Rows are points. The window is the flat piece filled in between its corners: a triangle in 3 columns, a solid with four corners in 4, and so on. A path goes straight from each point to the next, and from the last back to the first. After which points does the path pass through the window?

Window, 4 rows:
[[  5.4  11.3 -16.2 -15.7]
 [-33.2  -2.3  21.1  26.2]
 [ -6.1  12.8 -16.7 -37.7]
 [  8.9   5.6  27.2 -12.4]]
Path:
(1): [  1.8  -7.4 -27.6 -46.4]
(2): [ 16.7 -14.7   9.8 -15.4]
(3): [-10.6  30.0  -9.9  -9.9]
(4): [-15.2  13.6  18.0  14.1]
(5): [-13.2 -26.5  24.5 -31.9]
(6): [-10.0  -6.8  13.4  -5.2]
(7): [-28.8  31.6   8.7 -10.7]
(8): [  2.8  31.2   4.9 -25.5]
Through the window after points: 2

Window:
[[ 26.5  12.6 -24.4  14.2  -7.1  -9.7  -7.5  10.1]
 [-44.5  -5.9  41.2  -8.5  38.7  18.4 -24.8 -26.3]
 [ 19.9  11.7 -26.2 -37.6  -4.2  -8.4  -5.3  14.7]
 [-26.1 -31.2  25.4  -2.5  17.7   2.9   9.2 -28.3]
 [-22.9  27.1 -12.6  -9.1 -37.2   9.6 -15.5  11.2]
 [  1.6   4.1 -52.2  -7.4  -5.2   8.0 -10.2  10.4]
 [ -4.6  10.8 -17.6  -8.2   7.6   2.5  10.1  31.6]
 [-19.6 -24.4  32.0  12.3 -17.5  46.5 -29.5   0.5]]
Path:
(1): [ -2.3  21.3 -20.4  -3.4 -19.6  38.9   7.1  -4.8]
(2): [-12.0  17.8 -14.9 -10.1  10.0  28.9  14.5  -9.6]
(3): [ -6.3 -33.5  -6.8  -3.1  -1.5 -23.8 -31.9  12.1]
(4): [ -9.2 -14.7  -5.3   5.5  -1.7  -3.2 -46.3  22.7]
(5): [ 34.6  28.6 -27.0  10.1  -5.4  -4.4  23.6  -5.3]
(6): [ 7.5 21.6 -7.7 -1.3  0.5 38.0 -4.9 -8.0]
(7): [-10.2 -29.4  -3.1   2.9 -17.8 -22.1 -22.0  27.9]
(8): [-28.0 -28.4  12.9   7.0  -9.1  19.6 -36.6  10.1]
(9): [  4.1  11.2  13.7   0.2 -13.2  38.9   3.7  -0.1]
(10): [  0.0  12.2 -15.7  -6.5  11.0  22.3  13.1 -10.6]
(11): [  7.3  -1.4 -10.0 -31.6 -18.5 -14.6 -26.3  35.6]
(12): [-23.6 -12.2 -34.7   9.7 -35.1 -12.9 -18.7  29.8]
(13): [ -8.2  31.2  18.2 -17.1   8.7  27.2 -10.7 -18.6]
(14): [  4.0  27.5  -5.2 -11.7 -16.9  34.2  -5.4  -8.7]
(15): [-12.4 -13.7 -12.0   0.8  -1.8  -5.9 -22.9  38.8]
(16): [ -4.9  -8.6  -4.8 -13.5  -3.4  -4.4 -23.5  17.0]
Through the window after points: 2, 4, 6, 8, 10, 12, 16

Window (11 x 11):
[[ -1.9   2.7 -14.6   8.6  -3.6  23.1   7.8  16.9  22.8 -15.6  20.4]
 [  7.8  -9.7   4.2 -33.9 -15.7  35.5  -4.9   6.1   4.2  13.0  16.6]
 [ 16.6 -10.8  -6.8  11.4   9.6  15.8   2.7  12.5 -14.7  -7.6 -22.5]
 [ -6.2 -14.6  48.1  18.5  -6.8 -17.0  35.8  -2.5 -13.9 -15.2  10.4]
 [-13.6 -30.5  12.1   9.9 -15.4   9.4  -7.9  -3.7  17.7   2.6   3.8]
 [  2.9  -2.3  51.8   9.6  -2.8   4.7   2.0   4.0  29.0 -16.7   0.5]
 [ 14.8 -25.1  -4.6 -29.4  33.7   0.3  20.0  -8.8   2.9  39.9   1.0]
 [-42.0  18.7   0.2 -45.1  40.2 -64.8 -80.8  28.4 -13.8 -15.2  21.1]
 [-22.8  14.1  11.0   8.8  -8.2  38.1   5.9  -6.3  11.5   1.4  -0.6]
 [ 32.6  -9.3  23.6  -1.9 -12.0 -31.8  27.4 -22.7   1.3  38.7  -4.0]
 [ 37.0 -18.5   8.1 -11.8  15.5   2.9 -16.9 -47.2  -0.9  28.6  25.6]]
Path:
(1): [ -3.2 -11.6   2.9   5.4  31.5  -1.2 -25.1   9.5  13.6  26.4   3.9]
(2): [ 1.9 -2.1  8.7 14.5 17.0 -1.8 10.5 28.2 18.6 34.9 39.7]
(3): [  0.3 -14.6  17.5 -45.9  -6.3  -5.4 -12.4 -36.0  -8.2 -10.0 -22.6]
(4): [  7.1 -11.2  16.2 -57.6 -12.1  20.9   3.3 -11.2  29.0  -8.2 -18.7]
(5): [  5.2 -10.5   6.3   6.7  -6.0   8.6  -4.6   5.3  -8.6  22.8  26.5]
(6): [ -3.0  23.6  11.1  14.1  -1.7  -4.0 -21.4  30.4   0.7  56.2   7.6]
(7): [ 10.1 -41.7  12.4 -28.7  25.8  -0.7  35.1 -27.5   3.6 -17.9   3.0]
(8): [-11.7 -13.1  11.9  -7.2  -0.9  -8.4   6.2 -16.2  12.7   0.9   1.0]
(9): [  2.9   9.0  24.6  -4.2   5.2  10.2 -14.1   8.7  -2.6  12.7  29.4]
(10): [ -4.4  -4.0  21.4   3.2  19.8  -0.5 -21.3  17.8  -9.6  31.1  21.2]
(11): [ 12.3 -16.6   0.6 -15.6  -5.9  -4.4  11.0 -33.2   5.5  -2.8   1.6]
(12): [  3.8   2.0  11.7 -19.1  -6.0   6.0  -0.8  -5.7   5.7  -5.0   2.9]
Through the window after points: 4, 6

Window:
[[-19.4 -15.3  16.1 -31.6  -1.6   1.7  -0.5 -43.1   8.6   5.8  -3.9  10.4
  -25.4  10.9]
 [ 16.9  -2.4   9.4 -14.7  -9.0 -34.1   3.6   8.7   0.8  24.1   5.9  38.8
   27.7 -29.7]
 [  1.4  10.2 -11.7  10.7  30.6   4.8  -1.3  36.4   6.1   9.3 -14.1   9.5
   -9.7  20.3]
 [ -2.7  -3.4  15.6  -8.9  26.3  -4.7 -13.8  50.8   8.7  31.2   4.3  -8.3
    2.9 -18.2]
 [-15.6  -4.1  -6.2 -10.3 -35.8   2.8 -21.9 -33.2 -18.9 -10.4   9.4   6.6
  -32.5  13.0]
 [ -6.2 -20.7  20.1 -20.8 -10.8  -6.6  38.9 -10.4 -12.7  42.8  15.5  10.5
  -29.5  -9.6]
 [ -4.6  12.5  12.0  20.2  30.0 -21.8   3.9  21.8  13.9  48.9  -3.2 -25.2
   -6.0  11.8]
 [ -3.7  12.5  23.7 -28.8 -26.4  -8.9  15.8   2.7   5.8  63.0 -11.4  24.9
   -8.7 -19.3]
 [ 19.1 -25.6   9.4  -3.3 -28.7 -23.9  -1.4  18.9  11.9  11.1 -28.5  19.5
    8.1 -25.3]
 [  5.6 -14.3  -9.8  -3.3 -42.6  -6.5  -0.8  17.2  36.9   1.9   9.4  30.5
   28.2 -18.2]
 [-15.7  15.9  12.3  26.3   6.3   8.3 -13.5  33.4   4.1 -49.6 -12.0  -9.9
   18.4  22.7]
 [-36.2  -9.0 -31.7   4.5 -16.1   6.8 -13.8   0.0 -11.8 -38.9 -29.2  -9.5
   27.1  16.4]
 [  8.8   4.0   2.1  13.1  12.7  30.9 -15.1   8.5  -6.2  -2.3  -7.4 -20.7
   15.4  30.6]
 [ -4.1 -23.7  15.1  23.4 -19.0  -5.3 -15.6  24.3  14.4  16.4  -2.7  50.9
   30.8 -28.8]]
Path:
(1): [ -7.7  -7.8  -7.4   1.3  23.3  -0.5  10.0   5.5   6.7  15.3  12.9   4.5
  -5.5 -38.8]
(2): [ -3.5  -5.1  19.8 -15.6  -9.3  -6.6 -13.0  14.4   8.1  15.8  -8.6   8.5
   4.0  12.2]
(3): [-18.4 -27.3  33.4 -12.9 -33.6 -19.9 -18.2  25.5  17.1   4.9  -2.0  -8.1
  11.2  34.1]
(4): [  8.1   8.4 -14.4  12.8  13.0   7.2   1.9  11.2   0.0   9.2  -7.8  25.9
  12.3 -35.7]
(5): [  0.5  -6.1  18.6  -9.0   3.6 -27.1  22.7 -18.2  -5.7 -12.0 -11.7  -8.8
  -1.9 -71.2]
(6): [ -1.0  -9.4  -3.8  -2.7 -17.4  13.9 -21.9  32.1   6.9  24.1  -1.6  26.7
  10.7  43.8]
(7): [-24.7 -23.7  20.1 -23.1 -14.9 -13.8   8.9  -3.8  -9.4  26.8 -26.0  14.4
 -20.6  48.5]
(8): [ 10.0  15.4 -10.9   8.9  17.6  19.6 -18.0  -2.8  17.8 -15.3  15.4  -1.3
   7.4 -34.2]
Through the window after points: 1, 3, 7

Window, 14 rows:
[[-16.1 -32.4 -10.6  25.2   1.5 -26.0  -3.0  30.8  16.5  -8.1  41.7 -25.7
  -22.7  -1.7]
 [ -8.0 -22.2 -30.4  21.4  -4.1 -28.2  -5.6  -3.8 -28.2   9.3   1.5   5.5
   40.6 -15.4]
 [  7.3   0.6 -26.5 -10.2   7.1  20.5 -16.2 -31.1  14.5  39.9  -2.6  -4.6
    9.9  -7.0]
 [ 61.8 -20.0 -27.1   9.0   3.9   9.7  -0.4 -24.4   0.7  28.6   1.2  -8.3
   -5.0 -15.2]
 [ -5.1 -21.0  27.1  32.7  23.9 -46.4 -20.5  46.1  11.7  -3.5  16.2   7.7
  -14.3  -0.5]
 [-22.4 -37.7  18.9  -8.8   9.8  21.7 -11.7 -13.3 -29.7 -39.4 -20.2 -10.9
   15.0  13.1]
 [ -5.8  -6.2  27.5 -23.0   0.6  -1.6   3.7 -37.4 -26.4 -16.3  -5.7 -15.0
   42.2 -14.8]
 [ 16.4 -22.8 -14.7  16.0  -7.3  -4.8   8.3  44.8  35.9   9.1  19.6  14.0
  -17.4 -20.6]
 [  9.7 -26.5   5.8   8.5 -25.6   3.1  -6.9   6.1   5.4  29.0  13.4   3.9
  -42.2  -3.8]
 [ -4.7   0.1 -21.0   4.2  15.1 -29.9  -7.7   1.6 -21.9 -15.4  30.3  23.7
   10.0  -3.8]
 [ 42.0  -5.6 -25.2 -27.0  -9.6   2.4   9.1 -11.4  -2.0  36.7 -18.6 -14.2
    3.1  14.2]
 [ 27.2   8.5 -19.5  10.5 -18.9  16.3  12.4 -36.7   3.0   7.8 -32.2 -15.4
   -5.5   2.2]
 [ 31.3 -19.6 -25.1 -16.7 -11.3 -13.9  -5.9 -51.3  16.5  16.0 -11.1  10.9
   23.4   3.9]
 [ -5.5  -9.6  24.4  -1.4 -12.2  29.4 -13.5 -28.2 -18.0 -12.9   8.7  -9.5
   44.3  31.4]]
Path:
(1): [ -1.3  -6.6  -3.2  -3.9  28.0  29.4  25.6 -45.4  -5.7  46.0  -0.3  15.4
  29.1  22.1]
(2): [ 19.9 -27.7 -14.1   1.4 -38.1 -22.2 -27.5  17.5   4.0 -30.9   4.0 -21.9
 -16.2 -20.9]
(3): [ 11.6 -11.0 -18.7   3.6  -2.5 -17.0 -21.1  13.8  11.2  -4.8  14.7   3.0
 -12.4  -7.1]
(4): [ -7.2 -19.6  -1.7  15.9   9.3  -3.3  33.3   2.1 -11.9   7.8  23.0  14.8
  23.4  -4.6]
(5): [ -5.2  -9.7  18.6 -10.4  35.4   8.6  13.8 -37.8   3.0  13.4 -13.0  21.3
  22.9  34.0]
(6): [ 10.0 -16.7 -14.0  -1.4 -28.0  -7.5 -13.5   2.3  -9.3  -1.0   6.6 -21.9
   3.9 -18.0]
(7): [ 13.8  -5.4 -13.8  24.2 -14.1  -0.2 -38.0  24.4   5.7   1.7   2.6   2.4
  15.9  -2.9]
(8): [ -7.0 -25.2   2.8  -3.2   8.9 -12.3  20.4 -24.6 -10.1  -2.4  11.4   0.4
  -1.2  -5.3]
Through the window after points: 3
